Rows are points. A path goes straight from each point to the next, and from the last back to the first. The post is the endless flat space through its rows: a point in 2 columns, a line in 3, a plane in 4, and so on, so that a path can go around it. Count how often the path circles the post. Going back the other way cancels.

Post, one row:
0: -0.13 -0.05
Path, 17 rows:
0: -0.29 -0.25
1: -0.52  0.15
2: -0.09  0.30
3: -0.15  0.11
4: -0.52 -0.09
5: -0.19 -0.55
6:  0.22 -0.30
7:  0.28  0.20
8: -0.16  0.19
9:  0.02  0.03
10:  0.11 -0.14
11: -0.12 -0.38
12: -0.56 -0.01
13: -0.19  0.17
14: -0.03  0.12
15: -0.53  0.24
16: -0.41 -0.22
Times around: 0

Post, 5 rows:
0: -0.15  0.05  0.15 -0.21  0.66  0.06
1: -0.09  0.08 -0.10 -0.02  0.37 -0.19
2: -0.12  0.09 -0.04 -0.23 -0.37 -0.10
3: -0.03 -0.29 -0.37 -0.26 -0.73 -0.10
4:  0.13  0.19  0.12 -0.37  0.54 -0.11
Path (21 x 6):
0: -0.20  0.10  0.28 -0.15 -0.38 -0.24
1:  0.02 -0.05 -0.12 -0.55 -0.01 -0.22
2: -0.02 -0.13 -0.33 -0.72 -0.05 -0.09
3: -0.19  0.51  0.00  0.10  0.29 -0.03
4:  0.06 -0.14 -0.33  0.15  0.26 -0.08
5:  0.11 -0.54 -0.08 -0.15  0.04  0.09
6:  0.21  0.13  0.12 -0.02  0.40 -0.47
7: -0.06 -0.26 -0.28 -0.29  0.11 -0.18
8: -0.55  0.06 -0.07 -0.52 -0.01  0.11
9: -0.19  0.03  0.02 -0.33  0.10  0.26
10: -0.19  0.25  0.10  0.04 -0.03  0.21
11:  0.19  0.12 -0.19  0.09  0.01 -0.35
12: -0.42  0.01  0.56 -0.16 -0.33  0.03
13:  0.00  0.00 -0.26 -0.43 -0.10 -0.39
14:  0.02 -0.25 -0.70 -0.59  0.01 -0.14
15:  0.15  0.56  0.07 -0.66 -0.14  0.07
16:  0.07  0.15 -0.14  0.17  0.40  0.07
17:  0.16  0.28  0.81 -0.61  0.24  0.29
18: -0.26  0.09  0.22 -0.07  0.07 -0.14
19:  0.30  0.09  0.49 -0.39 -0.13 -0.03
20:  0.17  0.21  0.21 -0.18  0.06 -0.12
Times around: 3

Post (10 x 11):
0: -0.25 -0.03  0.01  0.25  0.14 -0.26 -0.19  0.10  0.20  0.03 -0.15
1: -0.31  0.41 -0.09 -0.24  0.35  0.08  0.17  0.23  0.17  0.03  0.09
2: -0.08  0.27  0.37  0.08 -0.56  0.28  0.25 -0.59 -0.08  0.01  0.09
3: -0.07 -0.11  0.25  0.11 -0.09  0.64  0.35 -0.37  0.09 -0.16  0.19
4:  0.05 -0.02  0.26 -0.15 -0.04 -0.15 -0.26 -0.34 -0.39  0.06  0.72
5:  0.28  0.41 -0.64 -0.23  0.43  0.16 -0.19  0.32 -0.04 -0.14 -0.02
6:  0.15 -0.11 -0.03 -0.10 -0.17 -0.10  0.07  0.29  0.20 -0.18 -0.09
7: -0.40 -0.32 -0.15  0.25  0.20 -0.63 -0.13  0.60 -0.32  0.08  0.07
8:  0.37  0.29 -0.37 -0.08  0.00  0.11  0.05 -0.08 -0.03 -0.63  0.44
9:  0.01 -0.12 -0.20  0.17 -0.49  0.00 -0.01  0.25  0.31  0.08  0.10
Path:
0:  0.03 -0.03  0.32 -0.05 -0.26  0.29 -0.11  0.01  0.06  0.29  0.23
1:  0.51  0.29 -0.05 -0.16 -0.60 -0.02  0.05 -0.03  0.15 -0.28  0.53
2: -0.02  0.39 -0.08  0.21  0.35  0.52 -0.24 -0.36 -0.47 -0.31  0.22
3: -0.53  0.47 -0.21  0.04  0.09  0.17  0.39  0.05 -0.41 -0.52 -0.08
4: -0.13 -0.11 -0.20 -0.49  0.15  0.04 -0.15  0.28  0.10  0.35  0.39
5:  0.05  0.24  0.05 -0.25  0.29 -0.09  0.09 -0.03  0.10  0.10 -0.10
6: -0.01 -0.19  0.10  0.50  0.36  0.42 -0.13 -0.53  0.17 -0.36  0.65
7:  0.06 -0.13  0.25  0.38 -0.22  0.56  0.22  0.15  0.01 -0.24  0.08
8:  0.05 -0.25 -0.12  0.15 -0.20  0.04 -0.28  0.21  0.17 -0.12 -0.13
9:  0.11  0.41 -0.16 -0.59  0.01 -0.24 -0.16 -0.03  0.33 -0.11  0.16
10: -0.03  0.84 -0.28 -0.05  0.02 -0.38 -0.10 -0.32 -0.22  0.01  0.02
11:  0.11 -0.03 -0.01  0.02  0.38 -0.36 -0.08  0.26 -0.37 -0.10  0.39
12:  0.27  0.13  0.19 -0.22  0.14  0.02  0.04  0.19 -0.13 -0.20  0.08
13: -0.16  0.20 -0.18  0.04  0.03  0.61 -0.52 -0.05 -0.17  0.31  0.31
14:  0.01 -0.64  0.14 -0.42 -0.02  0.27  0.23  0.28  0.42 -0.11  0.11
15: -0.39 -0.21 -0.22  0.27 -0.05 -0.03  0.08  0.18  0.41  0.08 -0.31
16: -0.46 -0.27 -0.12  0.52 -0.07  0.02 -0.09  0.03 -0.18 -0.05 -0.05
17:  0.20  0.10  0.44 -0.48  0.38 -0.24 -0.18 -0.07  0.26 -0.50  0.44
18:  0.28 -0.06 -0.04 -0.20  0.28 -0.11 -0.40  0.39 -0.05  0.15 -0.01
19:  0.11  0.05 -0.02  0.10 -0.54 -0.03  0.69  0.11 -0.24 -0.12  0.18
20:  0.10  0.06 -0.46 -0.11 -0.13 -0.19  0.35  0.20  0.08 -0.16  0.10
21: -0.47  0.09 -0.30 -0.34  0.27 -0.10 -0.04  0.16 -0.48  0.22  0.79
22: -0.32  0.07 -0.01 -0.15  0.32  0.06 -0.24  0.27 -0.03 -0.24  0.92
Times around: 1

Post (17 x 18):
0: -0.21 -0.37  0.12  0.25  0.45 -0.25 -0.49  0.26 -0.18 -0.17 -0.06  0.67  0.28  0.03 -0.31  0.29 -0.18  0.19
1: -0.37  0.02  0.21 -0.16 -0.06 -0.22  0.06  0.16  0.28 -0.13 -0.05  0.23  0.04  0.16 -0.40  0.29 -0.19  0.09
2: -0.18 -0.16 -0.51  0.06 -0.07 -0.13 -0.08 -0.33 -0.51 -0.36 -0.14  0.08 -0.15 -0.16 -0.10  0.06  0.16 -0.07
3:  0.16 -0.22  0.18 -0.19 -0.09  0.50 -0.10  0.13  0.09 -0.04 -0.25 -0.39  0.10 -0.08  0.27 -0.15  0.18  0.01
4: -0.57 -0.11  0.31 -0.03 -0.12  0.51 -0.28  0.12 -0.09  0.21  0.19 -0.08 -0.09  0.10  0.07  0.10  0.30  0.29
5:  0.16  0.26 -0.49  0.08  0.02 -0.59  0.02 -0.23 -0.35 -0.04 -0.36  0.21 -0.12 -0.06  0.10 -0.16  0.50  0.27
6: -0.05 -0.30  0.13  0.14  0.10 -0.72 -0.51  0.04 -0.08 -0.21  0.21  0.08  0.24  0.25 -0.11  0.20 -0.18 -0.12
7:  0.02 -0.05 -0.20  0.46 -0.08 -0.38  0.23 -0.26 -0.43 -0.09 -0.06  0.28 -0.31 -0.23 -0.05 -0.52  0.37 -0.11
8: -0.13  0.14 -0.04 -0.12 -0.09  0.45 -0.44 -0.24  0.34 -0.02  0.14 -0.09  0.36  0.30 -0.04 -0.17 -0.08  0.11
9:  0.13 -0.35 -0.08 -0.14 -0.10  0.40  0.08  0.05  0.02  0.30  0.23 -0.23  0.16  0.13  0.00  0.05 -0.29  0.39
10: -0.29 -0.16  0.14 -0.17 -0.18  0.24 -0.20  0.11  0.21 -0.14  0.13 -0.19  0.46 -0.06 -0.03 -0.35 -0.03  0.46
11: -0.17  0.09 -0.25 -0.32  0.38 -0.23  0.32 -0.46 -0.53 -0.18  0.08  0.10  0.12 -0.01  0.11 -0.16  0.41 -0.05
12: -0.19  0.26 -0.29  0.35  0.24 -0.28  0.31 -0.16 -0.55 -0.28 -0.09 -0.03 -0.01 -0.17  0.36 -0.05  0.04  0.17
13: -0.12  0.07 -0.02 -0.24  0.17  0.29 -0.61  0.15  0.22  0.18  0.28 -0.26 -0.02 -0.02 -0.24 -0.30 -0.22  0.15
14: -0.04  0.13 -0.03  0.19 -0.06 -0.38  0.03 -0.33 -0.81 -0.13 -0.41 -0.17  0.05 -0.06 -0.30 -0.21  0.27  0.17
15: -0.25 -0.27  0.07  0.29  0.32 -0.53 -0.37 -0.11  0.09 -0.08 -0.01 -0.01  0.32 -0.23 -0.40  0.42  0.09  0.22
16: -0.31 -0.40 -0.12  0.06  0.15  0.29 -0.18  0.15  0.16  0.08  0.04 -0.18  0.11  0.51 -0.17 -0.13  0.10  0.08
Path, 33 rows:
0: -0.29 -0.05  0.31 -0.26  0.37 -0.05 -0.21  0.03 -0.40 -0.78  0.23  0.35 -0.09 -0.28  0.39 -0.08  0.61 -0.30
1: -0.46  0.07 -0.38 -0.21 -0.12  0.17  0.26  0.07 -0.15 -0.19 -0.26  0.68 -0.07  0.51 -0.75 -0.07  0.35 -0.09
2: -0.35 -0.50  0.42  0.47  0.13 -0.30 -0.33  0.19  0.37  0.24  0.07 -0.65  0.40  0.05 -0.45 -0.07  0.03 -0.02
3: -0.30 -0.35 -0.69 -0.17  0.20  0.29 -0.53 -0.06  0.10 -0.04 -0.39  0.10 -0.01 -0.26  0.03 -0.06  0.07  0.08
4: -0.28 -0.47  0.41  0.33 -0.12 -0.30  0.06 -0.05 -0.19 -0.15 -0.19 -0.27  0.37 -0.05  0.15  0.01 -0.05  0.44
5: -0.48  0.03  0.11 -0.15  0.10  0.22  0.08 -0.24 -0.10 -0.18 -0.05  0.00 -0.14  0.33 -0.41  0.02  0.15  0.11
6: -0.05 -0.23  0.23  0.35 -0.53 -0.23  0.54  0.10  0.10  0.07  0.08  0.44 -0.41  0.28 -0.36  0.57  0.08  0.15
7: -0.01 -0.34 -0.12 -0.14  0.00  0.47  0.16 -0.05  0.06  0.05 -0.04  0.02  0.27  0.11  0.08 -0.06  0.62 -0.14
8: -0.23 -0.39 -0.41  0.56  0.18  0.45 -0.16  0.15 -0.33 -0.02 -0.23  0.03  0.13 -0.44  0.27 -0.59  0.37  0.02
9: -0.46  0.02  0.15  0.07 -0.50 -0.19 -0.06 -0.34 -0.40  0.00 -0.16 -0.13  0.12 -0.24 -0.70 -0.30 -0.12  0.37
10:  0.06 -0.41 -0.03 -0.26  0.30 -0.04  0.37 -0.06 -0.28 -0.02 -0.63  0.02  0.08 -0.12  0.01 -0.28  0.33  0.23
11: -0.57  0.23  0.25 -0.08  0.12  0.31 -0.11 -0.64  0.12 -0.35 -0.28  0.13  0.53 -0.67 -0.30 -0.33  0.10 -0.01
12: -0.06 -0.47  0.12  0.16  0.39  0.11 -0.55 -0.08 -0.73 -0.10 -0.35  0.27 -0.34 -0.46 -0.21  0.12 -0.08  0.00
13:  0.01 -0.47 -0.03  0.31 -0.25 -0.20 -0.11  0.29 -0.11  0.04 -0.23  0.30 -0.63  0.16 -0.46 -0.02  0.25  0.08
14: -0.47  0.19  0.35 -0.10  0.05  0.12 -0.28  0.29 -0.12 -0.27  0.32  0.11 -0.10 -0.02  0.01 -0.46  0.36 -0.07
15:  0.09  0.40 -0.61 -0.19 -0.28 -0.20  0.01 -0.05 -0.11  0.00  0.03  0.27 -0.09 -0.09  0.12  0.01  0.40  0.16
16:  0.23 -0.21 -0.15 -0.44  0.23 -0.54 -0.31  0.03 -0.01 -0.01 -0.32  0.27  0.37  0.24 -0.01 -0.04  0.08 -0.37
17: -0.43  0.08  0.38  0.20 -0.27 -0.07 -0.03  0.04 -0.30  0.14 -0.10  0.04 -0.12  0.23  0.03 -0.04 -0.21  0.02
18:  0.06  0.02 -0.07  0.17  0.20 -0.27 -0.49 -0.02  0.07  0.16  0.20  0.03 -0.18 -0.11 -0.06  0.28 -0.26  0.24
19:  0.36 -0.08  0.09  0.12 -0.11  0.12 -0.33  0.16 -0.10 -0.03 -0.03 -0.36 -0.04  0.24  0.07  0.20 -0.47  0.18
20: -0.14 -0.26 -0.15 -0.18 -0.04 -0.20 -0.38 -0.17  0.07 -0.04  0.11  0.07  0.04 -0.42 -0.68  0.36  0.49  0.16
21: -0.10 -0.23 -0.01  0.24  0.51 -0.42 -0.35 -0.02 -0.63  0.08 -0.20 -0.39  0.14 -0.12  0.02  0.24  0.59 -0.24
22:  0.15 -0.54 -0.38  0.44 -0.01 -0.56 -0.93  0.19 -0.39  0.50 -0.34 -0.37 -0.08 -0.16 -0.21 -0.22  0.28  0.23
23:  0.13  0.36  0.17 -0.23 -0.39 -0.26  0.05 -0.19  0.08 -0.22 -0.86 -0.12  0.35  0.04  0.28 -0.01 -0.10  0.24
24: -0.17 -0.09  0.17  0.10  0.17 -0.27 -0.15 -0.20 -0.42  0.27  0.23 -0.21 -0.14  0.05 -0.27 -0.24 -0.25 -0.47
25: -0.17  0.25 -0.13 -0.27  0.03 -0.45  0.25 -0.13  0.24  0.23 -0.24  0.08 -0.05 -0.06 -0.03  0.02  0.12  0.39
26: -0.23  0.19  0.32 -0.02 -0.63 -0.35  0.62 -0.01 -0.56 -0.14 -0.45 -0.23 -0.40  0.09 -0.29 -0.34  0.14  0.45
27: -0.38  0.07  0.43  0.48  0.09  0.33 -0.64  0.07 -0.32  0.13  0.23 -0.68 -0.12 -0.35 -0.26  0.40 -0.01  0.41
28:  0.27  0.05 -0.53 -0.08  0.24  0.29 -0.25 -0.05  0.34 -0.20  0.02 -0.22  0.38  0.32  0.09 -0.22 -0.02 -0.06
29: -0.59  0.17  0.20 -0.04  0.12 -0.09 -0.02 -0.18 -0.14 -0.06 -0.07  0.14  0.55  0.37 -0.31 -0.35  0.49 -0.02
30: -0.38 -0.14  0.12 -0.09  0.28  0.19 -0.35 -0.21 -0.25  0.03 -0.13 -0.13  0.17 -0.10 -0.46 -0.03 -0.03 -0.01
31: -0.38  0.04 -0.13 -0.31  0.07 -0.46 -0.19 -0.57  0.01  0.09  0.46  0.12  0.19  0.34 -0.12  0.07  0.17  0.15
32:  0.09 -0.32  0.13  0.13 -0.19 -0.08 -0.27  0.24 -0.19 -0.18 -0.40  0.06 -0.21 -0.03 -0.21  0.87 -0.23  0.44
Times around: 5

Post:
0:  0.24 -0.31  0.18 -0.43  0.22 -0.34 -0.37 -0.13 -0.08 -0.29 -0.03 -0.12 -0.29  0.52  0.01 -0.19  0.14 -0.33
1: -0.01 -0.12 -0.06  0.09  0.14 -0.17  0.22 -0.34 -0.14 -0.39 -0.26 -0.14 -0.15 -0.27  0.19  0.21 -0.44 -0.12
2: -0.07  0.13 -0.12 -0.01 -0.22 -0.03  0.34  0.08 -0.12 -0.37 -0.06 -0.22  0.31  0.21  0.18 -0.06 -0.57  0.13
3:  0.02 -0.14 -0.07 -0.04  0.05 -0.61 -0.20 -0.27  0.22 -0.10  0.06 -0.29  0.12 -0.04 -0.54  0.12 -0.03  0.02
4:  0.09 -0.40  0.20 -0.07 -0.24 -0.32 -0.15 -0.19  0.01 -0.23 -0.17 -0.23 -0.20 -0.17 -0.16 -0.48  0.16  0.02
5: -0.09  0.01 -0.42 -0.05  0.10  0.25  0.21  0.02 -0.04 -0.47  0.27 -0.11 -0.17 -0.05  0.27 -0.04 -0.44  0.10
6:  0.39  0.18 -0.02 -0.27  0.18 -0.40 -0.36 -0.40  0.09 -0.49 -0.22  0.09  0.03  0.09 -0.06 -0.40  0.19  0.01
7: -0.59  0.11 -0.04  0.21 -0.36 -0.12  0.32 -0.11 -0.01  0.29  0.19  0.06 -0.03 -0.19  0.05  0.35  0.19  0.32
8: -0.50  0.37 -0.49  0.25 -0.09 -0.08  0.59  0.03 -0.12  0.27 -0.17  0.08  0.10 -0.14 -0.13 -0.03 -0.49  0.00
9: -0.21  0.22  0.15  0.29  0.16  0.24  0.22  0.07  0.24  0.19 -0.41 -0.06  0.07 -0.16 -0.23 -0.05  0.10  0.15
10:  0.32  0.03  0.33 -0.23  0.34 -0.57 -0.10 -0.18  0.00 -0.45 -0.20 -0.09 -0.46  0.31 -0.28 -0.45  0.17  0.32
11: -0.53  0.09 -0.16  0.32  0.16  0.05  0.33  0.30 -0.27  0.18  0.02  0.50  0.31 -0.45  0.05  0.28 -0.03  0.36
12:  0.14 -0.05  0.02 -0.18  0.07 -0.52  0.29 -0.08  0.34 -0.29  0.08  0.08  0.05 -0.16  0.16 -0.06 -0.34 -0.01
13: -0.41  0.17 -0.13  0.64 -0.39  0.03  0.10  0.24 -0.04  0.37 -0.06  0.04 -0.18 -0.26  0.06  0.10 -0.37  0.24
14: -0.18 -0.16  0.01 -0.09 -0.01 -0.05 -0.13 -0.21  0.15  0.32 -0.37  0.02 -0.26 -0.21 -0.07 -0.02 -0.12  0.51
15: -0.61  0.07  0.13  0.43 -0.29  0.17  0.32 -0.13 -0.12  0.50  0.03  0.54  0.01 -0.34 -0.35  0.20 -0.27  0.21
16: -0.04 -0.05 -0.08  0.06  0.26 -0.21  0.25 -0.36  0.00 -0.11  0.15 -0.31  0.12  0.12  0.39 -0.27 -0.60  0.05
Path (26 x 18):
0: -0.23  0.09 -0.15  0.16  0.01  0.23  0.16  0.18  0.03 -0.48  0.45  0.06 -0.02  0.01  0.28 -0.25 -0.23  0.22
1:  0.01  0.09  0.23  0.13 -0.16 -0.21  0.13  0.26 -0.06 -0.50 -0.06  0.59  0.09 -0.26  0.22 -0.26  0.30  0.08
2: -0.38 -0.51 -0.10  0.00 -0.05 -0.13  0.26  0.02 -0.04  0.17  0.03 -0.04  0.19  0.04 -0.04  0.09 -0.20  0.24
3:  0.00  0.00 -0.27 -0.33 -0.09  0.03  0.17 -0.24 -0.08 -0.02 -0.02  0.28 -0.22 -0.13 -0.13  0.22 -0.36 -0.01
4: -0.30 -0.35  0.30 -0.33 -0.18 -0.26 -0.02 -0.36 -0.35 -0.05  0.26  0.13  0.16  0.07 -0.22  0.11  0.63 -0.39
5: -0.05  0.02 -0.22 -0.38 -0.10 -0.12 -0.05  0.29 -0.02 -0.30  0.15  0.00  0.10  0.33  0.59 -0.11 -0.22  0.13
6:  0.12  0.20  0.40 -0.03  0.16  0.01 -0.10 -0.45  0.00 -0.45 -0.32  0.61 -0.12 -0.77  0.02  0.10 -0.03  0.49
7:  0.30 -0.59  0.43  0.09 -0.31  0.11 -0.34  0.05 -0.05 -0.38  0.35 -0.10 -0.53 -0.53  0.31 -0.25  0.17  0.30
8: -0.45  0.34 -0.59  0.66  0.23  0.55  0.64 -0.05 -0.13  0.19  0.22  0.11  0.07 -0.18 -0.13  0.15 -0.53  0.35
9:  0.11  0.06 -0.08  0.16  0.18 -0.68  0.21  0.02  0.05 -0.35  0.18 -0.06  0.34  0.39  0.07  0.06 -0.67  0.06
10:  0.04  0.25 -0.48 -0.19  0.13 -0.45  0.12 -0.21 -0.04  0.23  0.21  0.01 -0.32  0.40  0.15  0.27 -0.52  0.62
11:  0.05  0.28 -0.07 -0.18  0.32 -0.25  0.37 -0.37  0.18 -0.31 -0.10 -0.07 -0.32 -0.47  0.04 -0.07  0.15  0.22
12: -0.16 -0.51  0.05 -0.48 -0.34 -0.25 -0.23  0.07  0.09  0.12  0.42 -0.30  0.13 -0.36  0.17 -0.38  0.20  0.13
13: -0.32  0.18 -0.49  0.12 -0.20 -0.59  0.17 -0.02 -0.03  0.06 -0.05 -0.46 -0.80  0.26 -0.18 -0.04 -0.47 -0.11
14: -0.35 -0.07  0.23  0.15  0.27 -0.48  0.16 -0.44 -0.23  0.28 -0.12  0.96 -0.33 -0.08  0.17  0.14  0.26 -0.07
15: -0.16 -0.22 -0.32  0.00  0.08  0.12  0.12  0.09 -0.75 -0.12 -0.07  0.01  0.18  0.52  0.04  0.08 -0.68 -0.09
16: -0.12  0.55 -0.14  0.11 -0.21 -0.01  0.43 -0.64 -0.03  0.14  0.29  0.26  0.23 -0.10 -0.40 -0.03 -0.37  0.04
17: -0.22  0.38 -0.45 -0.09  0.36 -0.01  0.08  0.02 -0.12 -0.03  0.04 -0.20  0.04 -0.10 -0.23 -0.14 -0.25  0.01
18: -0.17  0.06  0.01  0.02 -0.11  0.14  0.19  0.48  0.18 -0.19 -0.69 -0.60 -0.01  0.02  0.07  0.19  0.24 -0.20
19: -0.28 -0.02 -0.32  0.07 -0.06 -0.24  0.24  0.14 -0.14 -0.26  0.26  0.44 -0.05 -0.17  0.13 -0.20  0.23  0.16
20:  0.21  0.23  0.20  0.18 -0.48 -0.45  0.15 -0.39  0.13 -0.17  0.01 -0.07 -0.44  0.49 -0.41 -0.71 -0.11  0.85
21:  0.50  0.10 -0.41 -0.24  0.34 -0.22 -0.03  0.04  0.18 -0.73 -0.17  0.42 -0.30 -0.19 -0.16 -0.14 -0.30 -0.05
22:  0.03 -0.11  0.04 -0.07  0.21 -0.19 -0.11  0.15  0.25  0.01 -0.24 -0.44 -0.04  0.25  0.48 -0.23 -0.06  0.93
23:  0.18  0.05 -0.25  0.34  0.14 -0.58  0.50  0.14  0.39 -0.38 -0.06  0.17  0.20 -0.77 -0.04 -0.01 -0.25  0.13
24:  0.15 -0.09 -0.18 -0.11  0.23 -0.44  0.21 -0.04  0.16 -0.07 -0.32 -0.53  0.17  0.24 -0.56  0.14  0.09  0.00
25:  0.13 -0.11 -0.03 -0.51  0.25 -0.31  0.01 -0.49  0.21 -0.27  0.06 -0.02 -0.55  0.48  0.18 -0.23 -0.01  0.13
Times around: 2
